Each point is reached from the start by the listed moves, each made once or not at all, plus a little noise. Say if it took an odd or an even number of moves. Then give how often each move was made.
In the rows, zero is written as 128.

Moves:
(1): [176 199 108]
(2): [ 94 158 145]
(3): [151 118 177]
Start: [122  80 123]
Points:
[157 171 168] -> odd (1, 1, 1)
[144  72 172] -> odd (0, 0, 1)
[137 179 118] -> even (1, 1, 0)

Moves:
(1): [197  98 139 118 149 125]
(2): [150 194 135 109 139  83]
(3): [109 110 147 161 114  98]
(4): [139 131  99 176 130 127]
(5): [102 114 129 146 197 117]
(6): [132 155 146 131 132 175]
Start: [128 160 142 127 133 135]
Points:
[168 163 182 147 218  49] -> even (1, 1, 1, 0, 1, 0)
[ 82 128 158 180 186  98] -> even (0, 0, 1, 0, 1, 0)
[103 147 144 145 204 122] -> odd (0, 0, 0, 0, 1, 0)
[166 127 162 214 216 142] -> odd (1, 0, 1, 1, 1, 1)
[132 185 159 131 140 178] -> odd (0, 0, 0, 0, 0, 1)
[144 191 131 179 142 180] -> even (0, 0, 0, 1, 0, 1)

Moves:
(1): [156 147 116 126 102 124 145 135 137 118 117]
(2): [135 159 145 141 128 134 125 168 104 142 102]
(3): [139 111 162 132 160 101 151 123 160 121 100]
(4): [136 130 116 149 130 120  99 129 139 131 128]
(5): [140 144 114 126 155 137 136 139 132 129 130]
(6): [135 110 139 123 123 148 120 137 127 110 122]
(7): [118 102 120 157 123 119 158 157 126 128 126]
(8): [131 108 127 109 128 113 122 159 134 130 139]
(9): [107 161 156 115 122 135 147 149 152 128 143]
Start: [156 125 144 127 131 135 131 135 141 126 129]
Points:
[170 168 174 124 148 153 110 249 160 129 124] -> even (0, 1, 0, 1, 1, 1, 0, 1, 1)
[153 174 175 131 126 124 112 228 156 145 129] -> even (0, 1, 0, 1, 0, 0, 0, 1, 1)
[179 140 193  98 129  97 184 191 210 110 117] -> even (1, 0, 1, 0, 0, 0, 0, 1, 1)
[196  82 144 161 134  71 166 198 198 115 101] -> odd (1, 0, 1, 1, 0, 0, 1, 1, 0)
[189 101 122 170  96 132 142 179 158 100 110] -> even (1, 0, 0, 1, 0, 1, 1, 0, 0)
[152 100 197 164 147 118 166 190 205 103 109] -> odd (0, 0, 1, 1, 0, 1, 1, 0, 1)
[219 132 159 187 155 122 168 227 169 109  59] -> odd (1, 1, 1, 1, 1, 1, 1, 0, 0)

Moves:
(1): [147 114 119 128 142 109 126 146  98 161 127  89 117 144]
(2): [150 169 146 122 135 117 134 115 130 138 139 109 119 128]
(3): [174 128 119 148 122 139 107 124 131 118 125 132  92 129]
(4): [132 153 110 161 114 102 154 131 123 112  67 127 120 116]
(5): [105 132 156 154 156 116 124 166 162 133 154 132 129 126]
(6): [139 129 100 135 104 178 160 147 140 129 137 137 103 136]
(7): [150  99 194 110 140 101 168 128  97  91 143 130 106 145]
(8): [129 131 121 121  82  98 121 155 145 124 127 100 123 129]
(9): [131 112  92 152 138 100 152 103 143 126 149 114 133 149]
(10): [120 136 149 173 123 135 126 111 144 197 122 149 140 134]
(11): [103 134 108 161 127 125 149 123 115 136 166 136  84 101]
(12): [133 151 108 127 139 134 134 160  94 131 145 180 160 127]
Start: [128 142 163  73 123 153 127 115 138 118  97 160 146 134]
Points:
[191 144 193 101  98 151 175 226 142  76 162 200  88 157] -> even (0, 0, 1, 0, 1, 1, 1, 1, 0, 0, 0, 1)
[133 237 129 203  93 116 201 216 137 230 129 170  87 121] -> odd (1, 1, 0, 1, 1, 1, 0, 1, 0, 1, 1, 1)
[164 146 215  84 154  92 192 116  66 135 161 111  61 140] -> even (1, 1, 0, 0, 0, 0, 1, 0, 0, 0, 1, 0)
[164 187 103 227 125 162 189 159 178 169  98 236 130 153] -> odd (0, 0, 1, 1, 1, 1, 0, 0, 1, 1, 0, 1)
[221 195 163 128 103  52 196 173  48 106 114 141  42 128] -> even (1, 1, 1, 1, 0, 0, 1, 1, 0, 0, 1, 1)
[249 192 184  91 104  57 173 176  60  97  75 134  85 154] -> odd (1, 1, 1, 1, 0, 0, 1, 1, 0, 0, 0, 1)
[130 187 239 141 153  73 216 138 124  88 126 153  67 109] -> odd (0, 1, 0, 1, 1, 0, 1, 0, 0, 0, 1, 0)
[159 175 166  93 101 132 150 202 175 164 140  88  97 154] -> odd (1, 1, 0, 0, 1, 1, 0, 1, 0, 0, 0, 0)

Moves:
(1): [124 131 141 123 114 126 120 122 136 108 119 123 116 114 130 152 137 145
 146 129]
(2): [115 142 125 126 117 113 121 129 102 112 145 125 150 120 148 128  98 121
 111 135]
(3): [120 108 152 129 142 139 151 127 152 132 139 131 146 139 133 135  99 128
 149 155]
(4): [124 130 106 136 121 149 138 115 136 131 122 119 131 126 140 129 140 132
 136 150]
(5): [147 138 126 143 123 131 122 101 110 130 130 149 124 128 138 153 145 137
 137 116]
(6): [120 125 111 118 141 146 140 148 113 120 135 115 145 133 124 152 129 139
 113 141]
(7): [125 138 118 108 148 114 148 143 121 119 119 122 113 114 140 147 111 131
 147 133]
(8): [132 129 125 129 142 127 100 138 145 127 142 143  97 121 156 127 136 108
 105 138]
(9): [144 142 121 127 109 141 101 109 169 128 123 128 149 101 124 138 112 114
 114 162]
(10): [134 143 122 128 124 116 136 150 132 147 124 130 114 137 131 133 108 131
 139 143]
(11): [122 125 104 137 121 111 122 128 137 166 137 139 124 127 139 151 125 128
 117 125]
(12): [124 117 128 117 118 126 143 127 121 131 117 137 124 139 128 142 122 122
 141 139]
(13): [128 130 124 125 130 126 113 145 146 130 110 129 152 130 124 140 138 138
 142 126]
(14): [133 116  90 123 118 113 123 130 146  99 157 128 126 143 127 132 106 122
 134 148]
(15): [136 119 135 118 128 145 137 105 141 127 133 122 127 141 138 115 130 127
 125 131]
(16): [119 120 132 130 147 139 108 123 116 120 127 114 122 127 133 135 108 128
 115 131]
(17): [121 132 150 122 161 116 110 138 149 124 121 123 132 149 113 139 146 121
 139 138]
(18): [123 116 139 127 145 115 102 123 139 129 133 143 131 131 120 113 130 143
 123 136]
(19): [121 141 105 102 126 154 119 133 134 128 148 111 129 115 120 119 137 129
 140 125]
(20): [148 106 145 137 139 130 123 111 113 143 125 114 112 120 146 143 132 126
 141 149]
Start: [100 137 108 128 130 117 110 138 160 135 134 127 141 121 115 134 119 126
 134 111]
Points:
[ 82 162  69 111 148 120  75 161 214 184 161 156 158 141 184 221 102 111
 184 192] -> odd (0, 1, 1, 1, 1, 0, 0, 1, 0, 1, 1, 1, 1, 0, 0, 0, 1, 0, 1, 0)
[119 157  21 104 154 179  51  81 163 150 181  87 130  55 224 234  83 102
  98 211] -> even (0, 1, 0, 1, 1, 1, 1, 1, 1, 0, 1, 0, 0, 0, 1, 1, 0, 0, 1, 1)
[136 139  46 114 141 114  23 129 223 169 145 124 138 130 134 249  94 112
 189 206] -> odd (0, 0, 0, 0, 1, 0, 0, 0, 1, 1, 1, 1, 1, 1, 0, 1, 1, 0, 1, 1)

Moves:
(1): [125 124 143 126 145 121 119 129 133 132 128 123 131 120 123 126 129 124
 151 128 122 128 137 139]
(2): [124 140 113 136 137 140 131 140 114 137 115 132 111 124 120 129 143 132
 117 117 148 134 142 122]
(3): [122  99 117 131  91 103 154 139 128 127 140 123 100 120 148 117 100 141
 145 141 133 119 134 146]
(4): [130 135 126 139 110 127 138 100 133 116 117 112 139 121 121 107 120 128
 126 138 130 107 142 133]
(5): [122 105 161 132 137 134 111 131 136 123  95 144 129 150 102 101 132 140
 163 162 105  89 110 103]
(6): [127 129 142 137 120 125 140 138 133 137 132 121 152 113 123 113 117 135
 117 136 129 133 129 136]
(7): [126 132 110 116 111 132 107 109 147 134 146 147 122 143 101 159 130 132
 127 108 119 111 141 125]
(8): [153 132 144 134 141 105 123 140 122 127 129 137 127 133 128 135 125 117
 127 132 129 135 121 128]
(9): [134 138 120 144 128 118 133 116 104 123 128 126 138 127 140 117 145 144
 131 143 146 151 117 123]
(10): [105 166 120 105 144 147 123 112 123 132 140 110 107 151 129 155 129 133
 136 144 118 125 126 141]
(11): [133 124 131 130 139 139 100 115 113 116 121 145 114 134 152 122 114 138
 117 127 128 132 147 124]
(12): [134 127 117 123 147 131 118 105 144 130 136 134 106 114 138 140 116 133
 124 128 127 135 138 116]
(13): [131 119 142 128 131 127 127 135 116 130 125 140 126 121 124 140 129 138
 131 126 102 128 125 128]
(14): [120 138 126 116 132 157 135 119 119  88 104 135 132 128 113 132 123 149
 147 148 139 126 126 123]
(15): [130 115 144 123 131 123 130 114 111 126 131 132 135 123 137 137 113 124
 133 139 128 126 127 121]
(16): [128 121 132 146 129 118 171 107 159 120 145 130 104 145 157 141 139 136
 155 112 136 154 131 127]
(17): [130 104 136 109 148 132 120 151 118 113 128 141 126 139 122 131 123 148
 143 144 102 100 151 120]
(18): [ 94 148 114 122  81 112 117 136 111 122 141 108 118 113 108 111 162 127
  88 151 137 114 146 139]
(19): [135 161 116 133 136 122 121 117 124 121  98 150 156 128 134 132 120 111
 117 133 125 145 142 120]
(20): [119 128 113 145 139 129 131 128 124 125 132 146 107 152 125 134 146 115
 121 130 123 125 131 150]
(21): [130 117 142 138 136 123 105 119 129 136 130 141 124 111 152 122 133 124
 136 119 134  99 124 124]
(22): [111 124 122 130 143 118 126 148 132 136 119 100 123 122 132 151 121 132
 110 120 139 142 136 151]
(23): [117 135 124 126 116 109 127 105 119 120 157 142 124 133 116 131 131 123
 134 112 116 113 108 107]
(24): [135 148 132 160 123 131 132 133 130 116 129 120 149 142 117 144 113 103
 145 150 117 138 121 127]
Start: [126 128 129  98 134  93 111 119 116 114 131 123 123 133 144 157 113 135
 138 130 129  98  98 139]
Points:
[ 88 125 102  62 119  53  38  84 111  99 164 113  21 128 166 199  77 182
 105 176 119   7 195 180] -> odd (0, 0, 1, 1, 0, 0, 1, 1, 0, 1, 1, 1, 0, 0, 0, 0, 1, 1, 0, 0, 1, 1, 0, 0)
[126  55 187 116 168  69 170 119 116  63  78 140  71 123 146 167  53 227
 212 204 107  60 145 129] -> odd (0, 1, 1, 1, 1, 1, 0, 1, 0, 0, 0, 1, 1, 1, 1, 1, 1, 0, 0, 0, 0, 1, 0, 0)
[ 95 108 120  98 210  75  29  78 105 105 110 223  83 162 116 215 112 141
 156 133  89   9 140  95] -> odd (0, 1, 0, 0, 1, 0, 1, 0, 0, 0, 0, 1, 0, 0, 1, 0, 1, 0, 1, 1, 1, 1, 1, 0)
[ 88 140 139 111  92  69  57  63  38  96 145 148  91  92 148 131 135 146
  95 133 126  24 137 111] -> even (0, 1, 0, 1, 0, 0, 0, 0, 0, 0, 1, 0, 1, 0, 1, 0, 0, 1, 0, 0, 1, 0, 1, 0)
[ 64 172 151 100  95 102 146  42 106  71 142  86 113 119 159 147 127 171
 151 194 153  58 123 157] -> even (0, 0, 0, 1, 0, 1, 0, 0, 0, 1, 0, 0, 0, 1, 1, 1, 0, 1, 0, 0, 1, 0, 0, 0)
[ 80 117 143 122 175 115 137  60  74  53 100 160  23 200 180 156 122 202
 246 212 150  98 112 152] -> odd (1, 1, 1, 0, 1, 0, 0, 0, 1, 1, 1, 0, 0, 1, 1, 1, 0, 0, 0, 1, 0, 0, 0, 0)
[164 139 138 184 189  54 119  57  99  40 113 208  74 143 236 198  80 150
 216 185 125 147 132 148] -> odd (1, 0, 1, 0, 0, 0, 0, 1, 1, 0, 1, 1, 1, 1, 0, 1, 0, 0, 1, 1, 1, 0, 0, 1)
